Rows are points. Before rounding, the points of a table are all equally far from one centre. They may lie mostly on one side of it. Where is the centre, to within rounding?
(in the rows, 128 means zero)

Points (9 x 3):
[[168 175 109]
 [164 188  51]
 [168 164 114]
 [ 91 122  81]
 [138 174 124]
 [105 175  38]
 [186 161  79]
 [148 131  30]
 [150 168 124]]
Centre: [134 153  76]

Points (9 x 6):
[[ 77  85  29 163 113 151]
 [134 119  31  59  85 120]
 [ 71 135 121 132  66 143]
 [ 80 106 158 150  92 164]
 [ 78 118 177 118  98 124]
 [ 85  53 132  74 107 155]
 [ 64  75  42 112 172 169]
 [133  36  60 111 175 189]
 [ 60 115 149 102 182 169]]
Centre: [137 112  97 123 147 125]

Points (17 x 11):
[[ 62 141 100 104 103 159 161 154 160 108 122]
 [ 33 124 139  85 144 194 159 189 164 125  76]
 [113  90 150  72 151  89 206 127 170 124 159]
 [118  84 141  64 124 120 163 167 208  78 142]
 [ 66  69 154 110 126 155 201 137 204 145  45]
 [ 20 101 147  75 125 143 127 134 198 145  84]
 [114  94 122  40 190 126 172 184 189 103 119]
 [100 138 121  29 100 159 145 150 215 138 108]
 [ 75  94 191 100 126 107 184 229 164 110  80]
 [ 56  64 125  56 128 145 132 147 147  97 103]
 [ 96  68 123  82 132 154 188 180 181  80 128]
 [ 61 129 152  60 118  73 149 186 163 109  97]
 [ 79  76 117  30 135 147 161 182 158 101  88]
 [107 144 161  28 204 158 140 168 180 163 139]
 [ 83 111 154  55 184  68 162 158 162 101 106]
 [124  58 175  63 172 122 226 181 177 130 114]
 [103 133 155  28 115 139 196 165 217 111  78]]
Centre: [111 111 168  92 141 143 153 155 163 146  98]

Points (21 x 14):
[[ 55 102 138 111 168 132  62 111  51 121 165 134 203 114]
 [ 93 132 156  66  87  80  87 137 157  89 199 140 159 159]
 [ 53 139 187 112 121 133  77 123  98 103 173 114 234 124]
 [ 78 118 196 111 108 114  48  83 123 118 168 151 192 159]
 [112 117 181 111 124  99  71  85  82  79 194  72 212 176]
 [129  96 169  68 122 112  51 108 105 120 203 177 185 149]
 [ 50 140 167 126 113 164  62 153 132  78 166 178 197 190]
 [ 83 122 148 136 173 126  65  67 103  84 207  64 183 158]
 [151  85 148 124 135 164 119 130 126 154 185 113 220 142]
 [ 60 135 141 116 150  94  41  95 120 133 159 154 224 145]
 [100  78 142 102 137 142  59  83 157  69 222  90 175 147]
 [112 123 154 107 187 125  74  50 121  70 238  96 173 147]
 [ 91 145 105  49 194 122  83  86 172 131 182 105 194 160]
 [ 51 145 196  78 118 155  54 103 116  86 174 135 189 129]
 [ 56 125 162  82 126 102  89  76  95 137 163 140 138 187]
 [112 118 128 125 201 137  50 100 149 109 198 134 175  86]
 [ 31 126 184  95 138 114  83  54 134  85 171 122 205 166]
 [ 67 137 150  66 127 134  41  92 105 115 195 150 220 162]
 [ 43 107 138 109 145 130  60  42 147  74 161 138 183  96]
 [ 92  66 192  63 165  96 113 129  97 116 170 112 196 173]
 [ 30  90 156 111 173 129  66  94  80  56 181 178 204 182]]
Centre: [119 130 124 104 154 134 118 105 115  62 142 144 183 155]
